Each row of a before or after table is a point. The points were changed in one or more steps. Then noise was added and the rows were shuffled. The steps act on columns, c1 being the first. What was done? A step turns or swaps two columns, mirrors them in a line or flattens them onto one, adds a multiple of one to another, or multiplies or shifts one. Angles are multiples of 10 degrees, from the lower column toward the higher: turns from -170 to 170, lines from 10 to 170 but not 90. Use the fewest steps. Two steps may share a column if one is a turn and the other turns, adds or multiplies; they go together, in the order done. Otherwise the lowest column goes first.

Before:
-16 -75

-49 21

70 -33

-37 -18

-18 12

-2 35

-54 9

-17 -4

-43 -5

9 20

-64 -26
After, 11 rows:
-11 15

-31 62

77 -16

-30 32

-51 16

-17 40

-21 3

36 70

-47 26

-22 -27

-5 -19
Steps: mirror c1 and c2 in the line at 160 degrees

Before:
18 3 4

8 -7 -13

18 39 -34

-29 33 0

1 11 -23

-48 19 28

-28 8 12

-1 31 -30

23 36 -38

25 -1 -8

-29 44 8
After (11 x 3):
-96 13 8

-2 22 -49

-58 31 -12

36 28 -54

-58 24 -20

-56 6 -9

16 -6 -33

2 9 -43

50 -1 -28

36 2 -16

46 25 -58
Steps: multiply c1 by 2; multiply c2 by 0.7; shift c3 by -20

Before:
5 -7 27 -5

9 23 11 14

32 26 -2 -3

-11 -15 12 -23

-6 11 15 11

9 -12 -6 -37

29 9 -3 -5

-2 -29 28 -34

17 21 8 12

-12 40 41 -19

-20 -34 36 -6
After, 11 rows:
86 9 -3 -4

51 22 5 11

-35 40 40 -21

18 -9 28 -5

-31 -13 14 -23

-8 -28 28 -31

25 -12 -8 -36

27 21 13 11

-18 11 16 13

96 27 -1 -3

-62 -36 37 -7
Steps: multiply c1 by 3

Before:
16 6 9 -19 -36 18

59 -15 -48 38 -10 48

79 39 -44 -80 -55 52

-10 6 4 23 -1 -51

41 -9 -2 34 17 -15

-16 22 1 20 0 38

8 44 -3 -13 9 25

-11 -14 -45 15 13 54

7 25 4 -3 34 60

23 -3 20 17 -29 -42

-16 -59 -26 23 22 43
After, 11 rows:
79 35 -46 -16 -54 97

19 9 5 -1 -36 28

-9 2 1 -24 0 -51

-8 -11 -51 48 11 24

44 -11 1 10 17 -43

-15 -59 -24 46 21 11

22 -5 23 -17 -26 -43

59 -17 -50 59 -6 7

-17 21 2 42 2 8

10 24 1 45 35 39

9 45 -2 9 11 27
Steps: turn c4 and c6 by -50 degrees

Before, 12 rows:
16 -5 -47 -48 43 1 5 -32

0 -8 10 28 -3 40 -21 -17

-37 29 -1 -27 -21 31 5 -28

-18 24 13 -18 38 -15 23 35

28 -52 -6 -33 21 -20 -1 -5

-32 -19 -13 3 -8 53 -39 -8

-13 12 -43 -50 -15 -29 -65 8

32 12 30 4 19 47 9 -3

19 14 36 -36 10 27 -63 18

19 -10 4 -2 61 -16 -2 -15

51 -12 -22 40 42 48 -3 -41

40 -54 -5 -38 -28 32 0 20
After, 12 rows:
28 14 37 1 -22 -18 -63 -4

-15 23 12 -5 -51 17 23 7

1 -5 -47 -95 -1 -14 4 55

-16 -10 4 2 -27 -18 -3 55

39 -8 9 37 14 1 -20 9

32 -55 -4 -42 3 -40 0 -33

47 -11 -22 18 4 -51 -3 58

48 11 29 34 -10 -32 8 17

-29 12 -43 -92 3 14 -65 -17

29 29 -2 -28 35 37 6 3

54 -18 -12 -11 12 33 -38 -1

-20 -52 -6 -40 -10 -30 0 18
Steps: turn c1 and c6 by -90 degrees; add 1 times c3 to c4; turn c5 and c8 by 130 degrees

Before:
-13 -16 -35 -42 26 7 -48 2 9

-10 -25 -26 -7 51 -22 -13 2 55

-27 18 -19 -8 -4 -48 -2 33 3

2 3 -4 -8 -27 -41 -1 -10 15

-17 19 -46 11 -29 8 -29 10 6

10 -16 -54 -37 24 1 4 19 17

59 -22 27 10 13 -16 23 11 17

-29 -11 -21 16 -18 -5 47 39 -32
After:
-22 -11 -36 26 -23 -7 95 35 9

-1 -1 7 -11 -24 -42 -5 -14 -13

-9 -27 18 -4 52 -26 -29 14 -59

-29 17 -16 1 -12 -49 -2 32 -18

57 -23 30 -12 11 -17 48 11 3

-22 -16 -23 -35 25 4 -94 8 -28

-13 22 -29 16 -29 7 -57 5 -36

-2 -13 -34 -39 21 1 9 24 -48
Steps: turn c1 and c4 by -20 degrees; mirror c3 and c9 in the line at 20 degrees; turn c5 and c8 by 10 degrees; multiply c7 by 2

Before:
39 -4 -23 35 32 -54 32 32 -11 -21 5

16 -2 -52 -29 -36 31 12 -2 11 36 -72

45 -9 6 -7 58 -45 -7 9 -13 2 -1

-32 1 -45 17 -24 45 4 -14 -6 32 -20

-7 -24 -29 -19 -28 32 50 -5 -51 57 -37

12 -13 44 8 15 1 44 2 1 -4 -44

5 25 0 -14 -30 39 12 -13 -35 34 -19

38 -23 8 -4 28 -20 17 68 5 -23 31

47 10 -13 13 60 -15 53 22 2 -27 22

-20 37 -34 -27 -48 8 24 6 -29 19 -48

33 3 12 28 35 13 14 48 -37 6 -50

95 3 -6 26 13 -26 21 25 3 -11 10

46 13 5 29 34 -49 32 48 24 32 18

19 -33 25 38 4 -24 20 14 -29 -16 -8
After, 14 rows:
35 -20 22 14 -50 28 11 35 31 9 -47

15 6 -37 34 3 -29 12 -38 -9 38 -78

34 -12 -1 -22 -63 -7 17 29 -18 -24 33

-33 0 -45 42 11 18 6 -30 3 31 -29

38 -11 -25 -53 -32 33 32 32 5 -22 4

-7 -51 -25 33 4 -21 52 -24 24 60 -39

47 10 -18 -13 -20 11 52 61 5 -27 19

-17 12 -24 7 -7 -23 26 -50 47 22 -54

14 -10 49 -1 -2 10 44 13 -9 -8 -38

46 26 3 -48 -50 27 32 35 -9 33 18

42 -15 4 -47 -7 -10 -3 57 1 4 -1

7 -6 0 35 11 -15 10 -31 44 34 -16

97 4 -9 -26 -27 25 21 15 0 -8 13

18 -47 25 -27 -11 37 20 2 -1 -16 -4
Steps: mirror c2 and c9 in the line at 20 degrees; turn c3 and c11 by 10 degrees; swap c4 and c6; turn c5 and c8 by 90 degrees

Before:
-8 -13 -26 49 -56 9 75 16 -32 -61 37 -62

-40 -36 -65 -31 -32 16 -22 15 18 8 -20 -34

24 51 -5 63 -51 -38 -31 24 6 3 52 -71

15 -36 37 69 10 -61 27 22 1 -40 -23 -9

-8 32 20 -37 43 -45 -21 14 45 32 -40 -35

-29 -35 -29 36 30 43 -40 15 44 -19 -12 -64

-52 -18 -66 -8 42 -2 -8 -54 -47 -48 67 -48

12 -15 -6 23 -9 -41 30 35 48 15 60 -72

-20 35 -4 31 -47 -6 14 46 -3 16 64 -29

50 16 -49 -7 46 -39 55 44 56 0 17 -9

35 -40 2 23 29 -11 61 -20 -3 -1 4 -14

17 -8 43 -8 2 -3 48 -48 -12 -54 28 10

-32 54 11 67 1 31 69 -69 36 -9 -3 2

25 49 -12 50 37 -27 68 13 -33 3 69 -54
After:
16 35 33 -20 -11 -42 -5 45 44 13 58 -5

-16 28 -26 49 -34 21 -66 19 12 11 -17 -30

41 35 -40 16 31 43 -33 21 39 -20 -9 -22

62 15 28 -41 8 -61 34 23 0 -38 -19 -31

53 7 -27 -43 -48 -38 -4 24 0 3 53 56

-15 1 47 -13 3 -2 43 -49 -1 -52 28 -12

7 21 58 -37 28 -12 2 -17 2 -2 2 -38

-24 -3 55 -46 43 -39 -46 55 46 3 20 14

-30 2 -23 18 42 -45 17 20 41 29 -38 32

12 27 -8 52 43 -3 -65 -57 -38 -51 66 -5

36 1 16 11 -47 -6 -4 43 -14 15 62 33

36 2 72 -39 39 -25 -12 6 -33 3 72 54

48 30 75 -11 -54 9 -25 9 -35 -57 39 -1

72 -20 70 6 -1 34 12 -59 48 -14 -2 53
Steps: turn c1 and c4 by -110 degrees; multiply c12 by 0.4; turn c2 and c12 by 110 degrees; swap c3 and c7; turn c8 and c9 by -10 degrees

Before:
48 -23 21 -27 -36 -36 13 85 11 -27 24 -32 29 27

2 23 0 26 0 45 41 3 -20 -59 10 37 33 -39

59 -46 30 36 -47 -53 41 13 48 59 -55 27 32 -41

25 -37 -43 -28 -33 -17 37 -23 43 -32 34 1 -34 50

50 -19 9 62 44 -12 34 -23 -39 51 -18 -11 -47 28

21 10 -18 6 30 -78 6 -22 52 58 35 4 -16 -19

-12 70 3 -27 -26 41 -22 47 58 -56 -15 36 12 12

16 -10 23 1 30 -30 19 55 63 59 -14 -81 -25 12

-16 73 37 17 3 22 49 47 -1 -2 33 6 -17 -4
After (9 x 14):
45 -21 21 -21 -8 -34 -10 55 40 -28 67 -36 31 23

41 -35 28 33 -29 -59 -40 -15 71 51 -10 24 35 -38

-41 -5 20 -12 10 -33 -19 26 63 57 -50 -78 -20 0

9 15 1 37 12 45 -42 -24 -14 -57 58 35 30 -33

-21 48 5 -13 -52 41 20 20 36 -52 6 35 13 30

-13 53 41 2 -4 26 -50 20 -9 -1 3 10 -17 -17

-36 0 -17 10 11 -80 -5 -57 57 59 5 7 -19 -8

14 -24 -43 -47 -32 -16 -33 -56 49 -32 -21 0 -38 36

21 -11 8 -41 73 -13 -34 -52 2 49 -87 -13 -45 -53
Steps: turn c1 and c9 by 40 degrees; turn c1 and c5 by 40 degrees; multiply c2 by 0.7; mirror c4 and c14 in the line at 130 degrees; multiply c7 by -1; shift c8 by -30; add 1.5 times c13 to c11

Before (14 x 18):
26 38 -44 46 -72 20 -48 17 44 -3 30 22 -7 -13 7 12 -43 -52

36 -15 -15 37 -38 41 -58 20 12 -3 31 -33 -22 -23 48 -69 11 33

-6 -62 19 -14 -38 -33 -7 -61 30 73 42 9 -53 34 3 33 -57 -31

1 34 -3 43 -22 46 -30 -20 -50 51 21 66 -11 16 61 -49 2 -27

38 -41 51 15 10 -49 -58 -52 -5 64 -46 29 37 -40 -33 -11 30 -34

32 -21 52 3 -7 -31 -15 51 8 76 16 19 47 35 -4 40 31 7

11 -6 36 -26 -46 -70 2 -57 -49 6 32 65 -7 -55 1 -22 51 -20

13 -47 -17 -38 -51 5 -24 -43 55 -20 -29 42 33 24 -35 -1 -26 18

11 -19 15 36 -20 -69 62 -60 -16 49 -11 28 -42 -47 30 35 16 -42

49 52 65 -28 30 18 -5 -61 28 29 29 23 -54 -53 51 -49 49 -78

-18 -7 -46 33 36 -14 -37 30 25 -6 18 22 38 -38 55 21 -37 -1

-12 -50 -22 -32 -34 2 31 -40 -32 -19 -20 -25 8 -48 3 3 26 -28

-26 33 63 35 4 -67 -50 -11 -4 59 15 -21 -26 -30 6 -13 13 22

4 -5 -27 -42 7 30 29 16 53 83 17 63 30 18 29 -37 37 -64
After (14 x 18):
31 -45 52 0 -6 -32 -14 21 8 -88 -1 4 -23 36 -6 42 32 -22

-19 -39 -46 33 36 -13 -38 31 28 -5 0 -4 -7 -37 56 21 -37 -23

-6 54 20 -14 -38 -33 -8 -82 28 -47 0 -32 -62 34 1 32 -58 -5

-9 -7 -24 -33 -36 3 30 -33 -33 30 0 -24 -48 -49 4 3 25 29

4 -28 -27 -41 9 31 28 -14 51 -85 1 -76 -4 17 30 -38 36 -52

27 5 -41 46 -72 20 -48 16 44 -3 -1 -54 38 -12 3 13 -42 -13

11 44 14 38 -20 -70 62 -73 -15 -26 0 -46 -18 -45 30 32 15 -21

1 9 -2 41 -20 48 -29 -37 -47 -41 0 -37 36 17 60 -50 4 -60

49 53 64 -27 30 18 -5 -70 29 -8 1 -82 51 -53 51 -48 51 -10

38 -37 48 17 9 -48 -60 -71 -7 -43 1 -38 -40 -41 -33 -12 29 -23

-27 25 64 35 3 -67 -50 -28 -4 -52 1 25 32 -28 7 -12 15 16

11 9 38 -27 -45 -67 -2 -58 -47 15 2 -31 -7 -55 2 -21 49 -60

14 -35 -16 -36 -53 2 -26 -35 56 33 1 11 -45 22 -33 -1 -28 -44

35 24 -15 36 -38 41 -58 21 13 -4 1 36 -16 -25 48 -70 12 25
Steps: turn c2 and c13 by 90 degrees; mirror c8 and c10 in the line at 170 degrees; multiply c11 by 0; turn c12 and c18 by -100 degrees
